Each row of a before or after table is a point. The points were changed in one or more steps. Then noise was added and the rows were shuffled. The steps act on columns, c1 being the first. Write out the steps. A step turns or swaps two columns, mirrors them in a line or flattens them onto one, adds a multiple of one to another, or multiplies or shifts one. Angles are multiples of 10 degrees, from the lower column toward the higher: turns from -170 to 170, lines from 10 to 170 but not 90. Use the fewest steps. Two steps may share a column if one is a turn and the other turns, adds or multiplies; they go together, in the order done. Otherwise the lowest column goes first.

Before, 8 rows:
[[ -3  24]
 [-25  -9]
 [-22   9]
 [ 28   6]
 [-10 -34]
 [-15  24]
 [  1  22]
 [ 36 -60]]
After:
[[  7 -23]
 [ 20  -2]
 [-58  40]
 [ 22 -16]
 [-29 -13]
 [  8  30]
 [ 25  -2]
 [ -9 -26]]
Steps: swap c1 and c2

Before, 13 rows:
[[-16 -20 -20   8 -23  17  41 -33]
 [  6 -34 -15  14  59  29 -12  36]
 [ 20 -23  14  -1  60  37 -20  29]
 [-23 -30 -28  16   2  29 -16   9]
 [-23 -26 -24  -1 -22  30 -15  22]
 [-15 -15  23  16 -44  -4   6  36]
 [  5 -31  46  -9 -43 -55  -7 -16]
 [-21  -9 -22   3 -39  37 -24   8]
 [-14 -14 -24 -28 -41  23   0  36]
 [-10   2 -17   9 -37 -36  11 -12]
 [-17  10 -26   6 -11  26 -21  -7]
 [ 51 -13 -23  14 -40  11  -6  -5]
 [-16  15   4  11  -9  11  43  29]]
After, 13 rows:
[[ 10 -13   4  -6 -43  33  -8  23]
 [-28   3  24  -8 -40 -39 -20  15]
 [-10  -4  41  20   0 -32 -24  13]
 [  8  18  23  -1 -53   3 -18 -38]
 [-24   2   3   0  -5 -25 -17  30]
 [ 43 -38   9  -2 -23 -20 -18  18]
 [ -9 -11  17  -1 -44 -10  52  22]
 [-12  15  49  34  53 -32   7  -3]
 [-17   6  39  -7 -22 -27 -26  15]
 [ -4  25  38 -42 -30 -28 -12  16]
 [-23  10  25  22  55 -38  21 -28]
 [  0 -35   2 -24 -35  56   3 -53]
 [ 51  30   0   7 -15 -14 -16   1]]
Steps: swap c1 and c7; turn c2 and c8 by -60 degrees; turn c3 and c8 by -110 degrees; turn c4 and c5 by -20 degrees; multiply c6 by -1

Before, 14 rows:
[[ -6   1   2   1   7  -8   7  32  15 -34   8  -4]
 [ -2 -17 -13 -14  18  -3  13   6 -16   7  12  -5]
 [  2  -1  21  -2   4  -3   2   0 -10 -40  14   1]
 [ -3  -9  -7  21  22 -20   7  10   0 -14 -15 -16]
 [ 19  -8  -5   4  13  -4  -5  16 -16  14   4 -13]
 [ -4 -23   0  15 -21 -12   9 -23  24 -23   3  11]
 [ 12   0 -28 -13  -2  -4  39  -3   6 -26   1  44]
 [ -4   7 -15  13  22  -1  10   0   0 -15  10  11]
 [ 19 -19  -3   2  35  20  -8  -7   4   2  -6   6]
 [ 11   5 -33   0  12  -5 -13 -18  14   0   1 -21]
 [ -9   4  13  -6  -3  -8  19  10  -4  -4  11   5]
 [ 16  -8   5   1  13 -16  20 -22   2  -5  19  -6]
 [  1  -5  -1  -3  -3   2  20   8 -15   1  39  -2]
 [-14 -12  -2  11  -1 -38   2  23   5  -7  11  15]]
After:
[[ 19 -19  -4 -10   9  -7  -5  -1 -43   6 -20  14]
 [  6  -9  -1 -21  -1  13 -36 -14  35  -3 -12  -5]
 [  8 -20  -5  -5 -20 -17   0 -13  -1 -12 -19 -25]
 [ -2 -19  15 -14   3 -15 -11   5 -40  12 -15 -10]
 [ -4 -14  18   5 -10  17 -12  12  12   3 -32  -1]
 [ 49  35   3  37   4  -1  -6  -4  16 -24   2  31]
 [ 20 -11  16  -4  16  13   9 -24   5  -4 -16  -1]
 [  1  -1 -15  18  10 -39   4 -22  12  -7  -1  -5]
 [  8 -16  -3  14   6  15   6 -20  59 -24  20 -12]
 [  6   8  -3   3  12 -12  20  -2 -11  -7   0   6]
 [  3  -2  -6  -4   4 -31   6   9  38 -34  -6  -1]
 [ 19  -6   1  -3  38  -5   9   6 -39  -2  -6   3]
 [ 15  15  -9  13   5  -1  -8   0  -1 -16 -24  -9]
 [ -7   1   8  -1  14  -1  18  -1 -25 -40  -6   2]]
Steps: turn c1 and c3 by 70 degrees; turn c1 and c7 by -60 degrees; add 0.7 times c12 to c2; turn c4 and c12 by -70 degrees; turn c5 and c11 by -100 degrees; turn c6 and c8 by 60 degrees; multiply c9 by 2.5

Before:
[[  6 -19  14   8  26 -24  13  29 -19 -45   6 -18  34  14  16 -12  16 -24
    3 -42   3 -36  -7 -12]
 [-25  -4 -20 -12 -19 -19  -1 -20 -39   1  17  -2  15  60  41  31 -21  30
   12  14  16 -18 -12   0]
 [  1 -30  11 -12  -3 -28  32 -36   2   1  -1 -47  39   2  28  44   4 -17
   30  16  -7  34   1 -21]
 [ -1  28  -8  12 -31 -23 -28 -17 -34  25   6 -18  11  39  -4 -20  26  10
   36 -27 -27 -30  25 -18]
 [-12  -2   2   1 -17  21  13  36 -22 -40  -5  12 -11 -10  51 -13  21   8
   26  15  11  10  29  -8]
 [  4  32 -30 -20   3  21 -24 -21  11 -29 -19   9 -12  20  23 -14 -39 -13
   -1 -37 -34 -17  50  -2]
 [ 18  33  33  24   5  32 -33 -19 -15  -5 -23 -49  37 -12   4 -11  13 -31
   -7   9  14   3 -20   6]
 [ 16 -32 -16 -12  21 -39  19  27  26  11 -21  19  29  20  30  31  -4 -14
    8 -33 -19  16  40  28]
 [ 24   2  29  -8   9  25  29  37  34 -28 -27 -45  29   5  49  20 -42  20
   14  13  32  32  27 -16]
 [ -4   8  25 -11 -34  24  11  18  -9 -16  20 -32 -20  14  14  20 -11  18
   -6 -17 -31 -31  -5  -4]]
After, 10 rows:
[[-28 -32 -11  -5 -21 -22  25 -19 -37   2  10  34  15  37  -2 -19  29  13
  -25  34 -27 -31  20   4]
 [-15  -5   1  29 -10  20 -17  36 -22   8  -5 -41 -15  -8  51 -12  21   8
   15  28   9  13  24  19]
 [ 19   5  16  35  18 -20 -10  29 -20  39   4 -31  31  16  14  -9  18 -26
  -43   0   1 -38 -15  15]
 [-28  -8  20  -2 -12  24 -11  16  -7  37  21   1 -20  14  16  23 -10  21
  -16  -8 -38 -29   0  -3]
 [ 11  41 -17 -21  26 -39 -11  27  24 -21 -18   0  27  20  32  32  -1 -15
  -35   4 -16  13  38  13]
 [ -8   4 -19 -14 -31 -19  -9 -19 -37   3  15   2  19  62  42  34 -22  29
   16  11  17 -18 -10   0]
 [  9 -23 -27   3  -3  21  21 -19  10   8 -21 -29 -11  21  21 -18 -39 -14
  -35  -2 -32 -17  52   2]
 [ -7   6  12 -15  10 -30 -29 -36   1  39  -1  24  39   2  31  41   3 -18
   14  27  -5  38 -13  31]
 [ -2 -14  29   8  37  21 -22  38  35  51 -28  -2  27   6  47  19 -42  18
   10  14  31  36  22  18]
 [  5 -23  32  30  11  32  38 -18 -20  42 -26  21  39  -9   3 -14  11 -32
    9  -9  12   3 -13 -32]]
Steps: turn c1 and c7 by 160 degrees; turn c1 and c5 by -70 degrees; turn c2 and c24 by -140 degrees; turn c23 and c24 by 20 degrees; add -0.7 times c10 to c4; turn c10 and c12 by 120 degrees; swap c19 and c20

Before:
[[-11   1  39  30 -51 -27 -26 -17  19   3   4   0 -21  19   6  -1 -13  28
   30 -13  21 -28 -14  22  31  55 -27   9   1   6  15 -14 -29  20  32  11
  -27 -33 -14  13  -2 -26  23   6   8  23 -34   3  -4 -26  30 -34  21 -19
   20  21 -27 -17  19 -30  28 -20   4  22]
 [-22 -15 -26  11   3  -4 -45 -15 -26 -20  19 -46 -25 -42  -5 -23  18  -3
   20 -12 -22 -18  26  10 -34 -13  30  31  55  17  25  15 -37  53  34  30
   33  32   5  -7 -25 -24   8 -43   9  29   8  34   4   8  -1  21  14  56
   42 -28   9  23  -8 -20  23   8 -31 -21]
 [ -9   6 -14 -41  -5  21 -14  -8  22 -16  -2 -17 -27 -23  27  -2   9 -32
   -3  36  -8   1  20  25   9   8  14  39  28 -25   3   7   2  28  -5  -4
   34 -29  -9  23 -42 -27  41  -5   7  26  22  -8 -25 -13  31   0 -21  -9
  -11 -23   5  23 -14  28 -37  -5  23 -17]
 [-11 -38  30  12 -25 -26 -26 -11  37  27   8 -13  23 -46   8 -19 -11  30
  -43  16 -18  12  19  39  27   0 -19 -11   3  26 -15  10   2  18  -3  24
   -8 -30   9 -17 -48  21  13 -42 -41  -1  20   8 -31  25 -26   9   3  42
  -28  14   6  16 -13 -14  -4  -4 -15 -27]
 [-22 -44  -1 -13  -9  25   8  25  16  33  -2  25  27  24  -3  49 -21  35
    8 -14  -9  16  14 -19  29 -13 -23 -26   9  -9  12 -35  21   5   5 -12
    1  15  37 -12 -19 -23 -10  -6 -37 -15   2  35  18  26 -32  -4  33  -5
   29  -9   9  37  -8  12  11 -29  34  47]
 [-34 -36 -21 -31 -32 -23  11  29   3 -36 -36 -14  21   1  -6  11 -45  -8
  -13 -27  -2  31 -22 -17 -31 -11  22 -27  31  39 -45 -19  33   4 -15  13
   -4 -24  -9 -40  26 -45 -23 -14  10  11 -22  15  30  14  32 -34  10  11
  -13 -19 -12   2  48 -27 -37 -15 -26  31]
 [ -6  -3  35  24   4   9 -46 -32  22 -27  41 -34  23  14  31   3 -30  35
   29 -24 -37  23 -27 -12  16  29  12   5  56  28 -13  19  16  31  42  -8
  -22  28  -1 -15   7  15 -23   3  25  37  10  13   4   1  -9   5  -5   0
   34  42  19   2  22  17  34  32 -30 -18]
 [ -8  -7  15 -17  13  -1  12  -7  22  15   6 -17  27 -43 -16 -17 -14  12
    5  34  -3 -10 -25  27 -17  16 -32  39  25   5   7 -26 -37  49 -27 -13
   26  35  27  23  20 -11  31 -23 -30 -24 -26   3  -6 -11  39 -28  37  -1
   15  46   8 -13  -8  19  23 -22  21  26]
 [ -7 -31  38   2  24  -5 -40 -18 -13 -21   0 -39 -22   6 -10  14 -29  27
   16 -16 -28 -43 -12 -17  41  53   5  31  -9  -8  17 -37 -33  14 -18 -11
  -16  27 -14  21   7  14 -18 -30  26 -37  30  22  31 -27  37  15 -18   2
   -3  20  -7  40  -8  20 -15  33 -15  13]
 [  1 -19 -23  -5 -16 -29 -15 -31 -25   5   5   8  42 -48  10   2 -31 -17
   -2 -33 -38   8  -7  33  37   1   5   3  -4  20 -35 -35  -3   2  39   4
   16  15  -8 -35 -21  -3 -27  -4   9  21  28   2  40  32 -15   9 -24  51
   42 -26 -35  10   7 -24 -26 -19  21  22]
 [ 21  22  42   0  -3 -45 -17  25   1 -14 -28  15   0 -20  14   8  12  35
  -36  41   0   6 -16   5 -17  -9 -13 -21  60 -15 -31   9 -28  -6 -28 -17
   -1 -34  30  14  10 -34  25  25 -41  24  -7 -24 -17   6 -20 -36  40   3
    4 -13 -28  14  37  18  -6 -20  35   6]
 [-33  26 -16  -7 -40  22 -40 -37   5  34  22 -14 -22  16 -26  19 -40 -12
   27  19 -29 -23  19  22 -19  21  21   0  -4  11 -27  13  29  -3  -6  15
   -5  -2 -12  19 -13   9 -21  23 -48  -7 -38  12  34  -3  28  -3 -27 -14
   45  12 -42 -16  10  -4 -37  35 -17   1]]
After (12 x 64):
[[  2 -20 -24  -4 -16 -28 -15 -30 -26   6   5   8  42 -48   9   1 -32 -17
  -10 -32 -38   9  -8  32  37   1   5   1  -4  21 -34 -35  17   2  39   5
   16 -12  -8 -34 -21  -2 -28  -5   9  20  28   2  41  31  32   9 -25  51
   20 -27 -16  28   6 -24 -27 -18  21  34]
 [ -6  -3  35  24   4  10 -46 -33  23 -27  41 -34  22  14  30   3 -30  35
    8 -25 -37  22 -27 -12  15  28  12  -8  55  28 -13  19  32  31  43  -9
  -22 -38  -1 -14   8  15 -23   2  25  38   9  14   3   0  -5   6  -6   0
   21  42  20  31  23  17  34  32 -31  -7]
 [-21 -44  -1 -13 -10  24   8  25  15  34  -2  24  28  24  -4  48 -22  35
    7 -14  -9  16  14 -19  29 -12 -22  25  10  -8  12 -34  29   5   4 -11
    0 -18  38 -12 -19 -24 -10  -6 -36 -15   3  34  18  26  19  -4  32  -5
  -10  -9  27  27  -9  12  11 -29  34  60]
 [-10 -39  31  12 -24 -26 -26 -11  37  27   8 -14  24 -45   8 -20 -10  29
  -18  17 -18  12  19  40  27   0 -19  18   3  27 -15  12  -7  18  -3  24
   -7  47  10 -16 -47  20  13 -42 -41  -1  20   7 -31  26  16   9   3  42
  -31  14  23   0 -13 -14  -4  -3 -16 -29]
 [-34 -36 -21 -31 -32 -23  11  29   3 -35 -37 -14  21   2  -6  11 -45  -8
    9 -27  -2  31 -22 -16 -32 -11  22  24  31  39 -44 -20  49   3 -16  13
   -3  27  -9 -40  26 -45 -24 -15  10  10 -23  15  30  15 -17 -34  10  11
  -11 -20 -30 -18  48 -27 -37 -15 -26  26]
 [-32  24 -17  -8 -40  22 -40 -37   6  34  22 -14 -22  17 -26  19 -40 -12
   23  20 -29 -22  17  23 -18  21  21  -8  -5  10 -28  14  44  -3  -6  15
   -4 -12 -12  19 -13   9 -22  24 -49  -6 -38  13  34  -3   5  -2 -27 -14
   41  12 -50  22  10  -3 -38  35 -17   9]
 [-10   1  39  30 -50 -27 -26 -17  19   2   5   0 -21  19   6   0 -12  28
   37 -13  21 -28 -15  21  31  56 -26 -24   1   6  16 -14 -46  21  32  11
  -26  13 -14  12  -3 -27  23   6   8  23 -34   2  -3 -25  -6 -34  21 -18
   25  21 -41  -4  20 -30  28 -20   4  22]
 [-22 -15 -25  10   3  -4 -46 -16 -27 -20  20 -46 -25 -41  -6 -22  18  -3
  -10 -12 -22 -18  26   9 -34 -13  30 -30  55  16  25  15 -43  53  34  30
   34 -38   6  -7 -26 -23   7 -42   9  28   8  33   3   8  -5  21  13  56
   10 -27   8  51  -8 -20  23   8 -31  -4]
 [ -9   6 -13 -41  -5  22 -14  -9  22 -16  -2 -17 -27 -24  28  -2   9 -31
   -2  35  -9   0  20  24   9   8  15 -41  28 -26   4   7 -28  28  -4  -4
   33  26 -10  23 -42 -28  42  -5   7  26  21  -8 -25 -14 -27   0 -20  -9
  -26 -23 -16  12 -12  28 -37  -4  22 -13]
 [ -9 -31  39   2  24  -5 -40 -18 -13 -21   0 -40 -21   6  -9  15 -30  27
  -11 -15 -28 -43 -12 -18  41  53   7 -29  -8  -8  18 -38 -21  14 -18 -13
  -16 -32 -15  21   8  14 -18 -29  25 -37  30  23  31 -27 -24  15 -18   1
  -32  22 -30  17  -8  20 -15  33 -14  21]
 [ -7  -7  15 -17  13  -2  11  -7  22  14   6 -18  26 -42 -17 -17 -14  12
  -25  33  -4 -10 -26  26 -17  17 -33 -33  25   5   7 -27 -58  48 -26 -13
   27 -33  28  22  20 -11  30 -23 -30 -24 -26   4  -5 -10 -35 -28  37   0
   19  47 -19  -5  -9  18  23 -21  22  24]
 [ 21  22  43   1  -3 -45 -17  25   0 -14 -29  16   1 -21  14   9  12  36
   -5  41   0   6 -15   5 -17  -9 -13  24  61 -16 -31   9 -45  -6 -28 -17
   -1  47  30  14  10 -34  26  25 -41  24  -5 -25 -17   6  33 -37  40   3
   -8 -13  -8  10  37  18  -5 -19  35  10]]
Steps: turn c19 and c38 by -150 degrees; turn c19 and c28 by 160 degrees; add -0.7 times c43 to c33; mirror c51 and c57 in the line at 110 degrees; turn c55 and c58 by 50 degrees; turn c58 and c64 by 20 degrees
